Each row is a point. To make a cloud, some directions were put in groups of two or more. Within a group, all points are equally far from the middle, so they leave a hole (a ring in 2 directions, a hollow ball in 3). The other directions are filled evenly. Then the cloud was stretched, turned, moved and blurred a little. Count the holes, and give their numbers of directions, smallest first.

Cloud (20 x 3):
[[-34 -49  33]
 [ 15  -8   3]
 [ -2   1  57]
 [ 56  46  38]
 [ -7  23   0]
 [ 36   2  18]
 [ -3  45 -35]
 [ 41 -53  -8]
 [-34  17 -32]
 [-59 -59  19]
 [ 17  33  24]
 [ 36  15  -5]
 [-29 -55  44]
 [ -8  12 -13]
 [-57 -26  34]
 [ 18  -9  73]
 [  4  18  68]
 [ 56 -17 -12]
 [ 31  -8  31]
 [ 26   1  73]]
Holes: 0

Cloud (29 x 4):
[[ 22 -58   1   5]
 [-26  11 -36  56]
 [ 55 -20  43  14]
 [-28 -20 -37  37]
 [ 16  24   0  69]
 [ 19 -44 -17  11]
 [-17  25 -33  25]
 [-14  23 -20  72]
 [ 20   3 -27  -9]
 [ 41 -21  -5  25]
 [ 25   3  10  26]
 [-28  26   5  61]
 [ 29 -45 -37 -19]
 [ -6  46 -20  26]
 [ 51 -41  61   6]
 [-14 -32  18 -56]
 [-75 -28   4 -43]
 [  3  22 -60 -37]
 [ 12  38 -41  44]
 [-16 -22  18  -8]
 [-26 -25 -66 -12]
 [-52  56 -52 -29]
 [-23 -51 -26  -7]
 [-45 -43 -25  45]
 [ 37  42 -18  22]
 [-23 -70 -39  13]
 [-35  27 -58 -46]
 [ -7  -2 -35   6]
 [ 43  32 -42  35]]
Holes: 0

Cloud (31 x 4):
[[-23   9 -45  52]
 [-13 -15 -41  20]
 [-11 -69 -16  38]
 [-31  33  28  35]
 [-42 -63  -9  37]
 [-47  16  10  36]
 [-49 -27 -16 -10]
 [-19 -29  64 -19]
 [ 31  32  29 -59]
 [-43 -11 -29   3]
 [ 14 -53 -24 -57]
 [-32  29  31  43]
 [ 15  51  32 -25]
 [-49 -45  -6  28]
 [  0 -42 -30  -7]
 [ 26 -12 -24  45]
 [ 42  19 -28 -39]
 [ 33  25 -43 -13]
 [-28 -15  49 -35]
 [ 17 -36 -29 -51]
 [-54 -30  -4 -46]
 [ -2  42  42  34]
 [ 44  14  28  22]
 [ 10 -57 -16  22]
 [-21 -26  63  -6]
 [-40  49   6  43]
 [ 48  13   8  36]
 [-46  37  -9 -39]
 [-42 -29  50  33]
 [ 31  12 -41 -47]
 [-50 -48 -13 -25]]
Holes: 1 (2)

Cloud (46 x 6):
[[-23  32 -44   6 -41  28]
 [ 24  41  13  40  20 -64]
 [ 14 -44 -66  10  51 -13]
 [ 46 -18 -24  20 -19  44]
 [ 45  13  15 -38  43  41]
 [  8 -62 -55   4  30 -30]
 [ 31   0  13 -29  62 -46]
 [-14 -32 -45 -30  26  53]
 [ 19 -45 -18  16 -16  48]
 [-18  56   3 -24  24  29]
 [-23 -21 -21  45  35 -46]
 [-30 -11 -63  -8  53 -16]
 [ 35  72  19  24  23  21]
 [-35 -35 -39  12  44 -40]
 [ 27  68   1 -10  49   3]
 [ 14   8 -22 -61  47  32]
 [  8  -7 -84  -7 -24   2]
 [-19 -49  -9 -12 -40  29]
 [  3  62  48  -5  15  24]
 [ 52 -25 -39  14  28  42]
 [ 57  14  -1 -37  48  32]
 [-43  -4   3  39 -49 -27]
 [-21 -70 -32 -20  -3 -32]
 [ -2   1 -80 -25 -27   7]
 [-48  29  36 -13 -32 -37]
 [ 23 -32 -56  14  45  38]
 [-13  27 -72 -15 -34   5]
 [ 49 -36 -58  10  32 -14]
 [-41  -7  46 -27  26 -19]
 [ 28  54  41  20  31  28]
 [-18   5  15  65 -30 -36]
 [ 36 -15  55 -28 -16 -12]
 [-18   7 -57  26 -29 -53]
 [-43  29 -20  20 -11  35]
 [ 66  30  -7  14 -26  29]
 [-19  47  -3 -29  34  30]
 [ 52  36 -21 -42  -8 -38]
 [  0  -9 -57  -9 -38  39]
 [ 41 -32 -53  17  57 -12]
 [ -8 -21 -41  22 -41 -52]
 [ 18  33  21  46  17 -63]
 [-39  12  -2  31 -52  17]
 [ 11  13   4  55  32 -56]
 [ 33  36  42  17  42  34]
 [ 27 -25  48 -41   2 -28]
 [-16   5  15  61   6  26]]
Holes: 3 (2, 2, 2)

Cloud (89 x 8):
[[ -7  11 -12  15  35  60  60  51]
 [ -9 -45 -29 -17  65 -47 -17 -11]
 [-71 -31 -45 -13  41 -22 -28  37]
 [ 45   6 -17  28  80   4  29  39]
 [-23 -58 -47 -42  42  14  -7 -11]
 [-50  34  14  -3  46  21   8  59]
 [ 41 -22 -22  48  17  38 -58  22]
 [-10   7  -1  40  44  18 -40 -29]
 [-40   5 -37  18 -13 -13  -8 -52]
 [ 22 -29  -1 -13 -33  63  48   9]
 [ 32 -51  -8  69 -13 -13  -1  29]
 [-64 -10  13 -20  44  44  -2  26]
 [-28  46 -47 -28  21  41 -13  -9]
 [ 53 -38 -72  23  22  14   6 -13]
 [ 26  17  14  -2  42   7  75  -2]
 [-23  21 -59  21  39  43  23  69]
 [-39  16 -38 -13  17 -13  81  11]
 [  6 -58  -4 -11 -29  37  50  -9]
 [-65 -44 -41  -8  58   3  -5  33]
 [ 69  -9 -14   3  16 -48 -21  20]
 [ -4  34   1  27  32  -5  31 -43]
 [ 55 -19  20 -32   7  39   1  23]
 [ 28 -18 -19  39   7  74  41  29]
 [ -9  38   9  -5   9  18   3  82]
 [-34  -3  38  -7  43 -37  46   2]
 [-73  25  14  16  11 -24 -20  32]
 [-25 -24 -73  60  16 -19 -28  26]
 [ -3  51 -15 -34  -4  51  -7  14]
 [  1 -51 -42 -12  81   4  -8  31]
 [ 35 -30 -70   2 -13  60   3  37]
 [ 32 -29 -14 -33  33 -30 -14  60]
 [ -4  22 -50 -50   0  48  -5 -14]
 [-19 -48 -56  46  -6  19  15  63]
 [-32  63   7 -17   9   0  -6  15]
 [ -5 -27  36 -15  -7 -53   9 -10]
 [-16 -38  -8  12  64   8 -43  52]
 [ 13 -23 -22 -21  57  12  77  19]
 [-37  -3  -5  32 -55  47 -28  26]
 [  9 -18 -43   9 -24 -61  20  10]
 [-65  11 -36 -18  26  21 -26  66]
 [ 43  17 -38  -2  56 -25  -5  68]
 [-57 -34  14  -3 -27  47  44  -5]
 [ 35 -55 -53 -18   2  25 -25 -13]
 [-43 -14 -58 -40  22 -39 -12  37]
 [ -7 -64 -48  29  -6  25  48  -7]
 [-57 -42  -5 -19 -24 -11 -29 -12]
 [-34  21 -52  20  40  -3  62  39]
 [-19  24   8   0  42 -39 -39 -21]
 [-26 -37 -69  19  -3  22  43 -26]
 [-80 -33 -14  29   5  39  35  15]
 [-15  11 -73  -4  67  43  30  22]
 [  4  20 -33 -10 -30 -40  19 -18]
 [-37   2 -68 -13  64  40  23  42]
 [-46  24 -29 -38 -38  25  -2  19]
 [-40  -7 -64 -37  10  35 -23  57]
 [-17   0  38  20  33 -38  55  33]
 [-40 -36   9 -17  34  26   4 -36]
 [ 25   9 -61   2 -34  -2 -29   9]
 [ 34  -9 -72   1  58  41 -23   3]
 [-26 -42 -86  35  18  41  -6  22]
 [-24  60   2 -10  17  24 -11  53]
 [ 32 -31 -48  28  -4  13 -67   7]
 [ 40   3 -28  81   2   3   2  30]
 [-48   1 -32 -36 -34  10  56  -3]
 [ 45  19 -36 -11  20  24  47  68]
 [-17  42   3  34  17   2  57  50]
 [ 59  21 -54 -40  18  23  12  29]
 [-77 -22   3  14 -24  11  54  15]
 [ 14  45 -34 -15 -19  25 -28   6]
 [-21 -12  24  40  14  24 -19 -40]
 [ 22 -23 -25 -11  84 -28  45  19]
 [ 16   3 -55  37 -15  36 -57  24]
 [-27 -37 -55 -17  52 -44  13  49]
 [-69 -27  -7 -55  -7  -1  13   4]
 [ 10  54  21   4   9 -12 -29  28]
 [ -2  21 -21  25  28   0  44  84]
 [-90  21 -11  13 -21  21  -7  22]
 [  2 -40  -6  37  54 -40  20 -29]
 [ -9 -10 -27 -75  39  -7  43   1]
 [-18 -46  -1 -55  -6   4  49   8]
 [ 64   3 -18  -3  35 -49  39   9]
 [-61 -20 -41 -33  -5  16 -37  43]
 [ 15  11 -31   2  29  27  81  46]
 [ -6 -43 -39   6  17 -23 -22 -55]
 [ -6 -36 -13  -4  16 -30 -60  48]
 [-30  18 -41 -50  45  -1  60  -7]
 [-27 -32 -66  49  -4   4  31  47]
 [-59 -11 -10 -18 -46   0 -26  23]
 [ 11  17  14  63  -7  25 -42   4]]
Holes: 2 (4, 4)

Cloud (78 x 8):
[[ 70 -25   5  47 -13 -16  54 -10]
 [ -1  36 -46   7  46 -32   6 -21]
 [ 55  28 -41 -11 -16   4 -15  -5]
 [-20  51  11 -24  -5  80  -4 -27]
 [ 67 -30 -36 -59  57  35  24 -34]
 [  1  -3  43  -1  24 -27   4  32]
 [ 81  12 -15   4  50 -19 -28  -3]
 [-38  34  33  55  30  10 -32  14]
 [ 65 -19 -17 -12  -6  39  10 -74]
 [-82  23  44  30  25   3  21  14]
 [-92  10  -1   1 -29 -25 -47  -7]
 [  5  41  12 -19  54   7   4  18]
 [ 38   7  59  36  -7   9  11 -18]
 [-47  25 -32  -3 -86 -16 -57  30]
 [-13 -32 -27  68   1  10 -14  11]
 [ 26 -17  31  39  30 -11  29 -51]
 [-17 -23  17  50  12  34  52 -45]
 [ 74  20 -44  20  -4  18  25 -24]
 [102  22 -51 -36  19  43  11  11]
 [  4  -3 -11 -51  -5   8  31  -9]
 [ 24  35  24  -8  33 -27  22  56]
 [ -9  58  45  34  24  -2 -34   9]
 [ 12 -43  38  43   6  23 -21   1]
 [ 35 -39  -8  35 -42  20 -23  49]
 [ -7 -34  49  82 -24 -29 -30 -11]
 [ 47   8 -13 -38  61  52 -30 -16]
 [ 18  75  15 -21  29 -25  36   3]
 [-26  28  -6 -30 -32  12  -6 -22]
 [  6 -40  -6  64  -3 -78 -10 -47]
 [  7  40  28  17  15 -26   0  87]
 [ 16  46  30  -9  48   9  20  -6]
 [ 39   4   7  22  72 -60  11  58]
 [-22  47  90  -1  46 -62 -21 -10]
 [ -2 -15 -40 -22 -63  13  14 -18]
 [-32  -6  35 -29  23  31   6   1]
 [ 40  -7  82 -35  -8  48  25 -18]
 [ 24  15  44  25  -1  23   3 -20]
 [ 51 -17 -24  -9  69  -9 -35   6]
 [ 36 -13  47  10  -4  14  12 -98]
 [  7 -32  -3  31  32 -58   7 -72]
 [ 65  33 -38 -36 -23   3 -30 -13]
 [-27 -41  -1  11 -36  26  21 -44]
 [-53 -20 -20   8 -29 -48 -29 -53]
 [-16   6  -1  65  92  -3 -11  38]
 [ 19  -8 -50  42 -15 -37   9  14]
 [-42  34 -92  17 -38   2 -17  16]
 [ 43  20 -30 -12  17   8  -5 -58]
 [ 41  23   9 -26   6 101  12  34]
 [-15  -1  16  24 -15  41  61 -12]
 [ -6  26  22  60  37 -24 -16 -41]
 [  2  39  44  73  31 -23 -20 -19]
 [-59  25  -7  67  20  -5   8  11]
 [ -8  82  22   1 -28 -36  35 -48]
 [ 36  21  17 -28 -26  39  11   0]
 [-56 -12 -36  40  21  -2 -22  28]
 [ 29 -37  50  76   2  28 -17  24]
 [-35  42 -24 -15  -9  -7   3 -45]
 [ 19  44  -8   6  19  23   2  -4]
 [ 19  53  -6 -59 -17  87   4  35]
 [ 14  27  26 -13 -13  34   2 -63]
 [-11 -19  93  -4   5  46  -9  35]
 [ 23  -5 -50  24 -53 -36   2   2]
 [ 21   4   1 -58 -39  69 -20   5]
 [-77 -25  21  35 -14 -35 -23  24]
 [-16  30  64  -5   7  19  38  19]
 [ 46 -44  12   1  25  55 -18  41]
 [ 53 -38 -25 -26  22   8 -15  25]
 [  3  51  57  32  69  52   8  18]
 [-31  59  -4   4 -66  17 -33  -9]
 [-20  17  52   7 -57   9  31   4]
 [-29  59  24 -10   3  53  -9  15]
 [ 41  -6 -42 -39  17  30  -8  43]
 [-21  26  -8  35  52  10  -9  11]
 [  4   0  35  -5 -76 -57 -37 -13]
 [ -2   6  63  13 -25 -11 -27 -44]
 [ 20 -45 -16  72 -50  21  12  10]
 [ 13  -3 -50   8 -33 -50 -35 -13]
 [ -7  -6 -34   5 -14 -27 -57  -4]]
Holes: 0
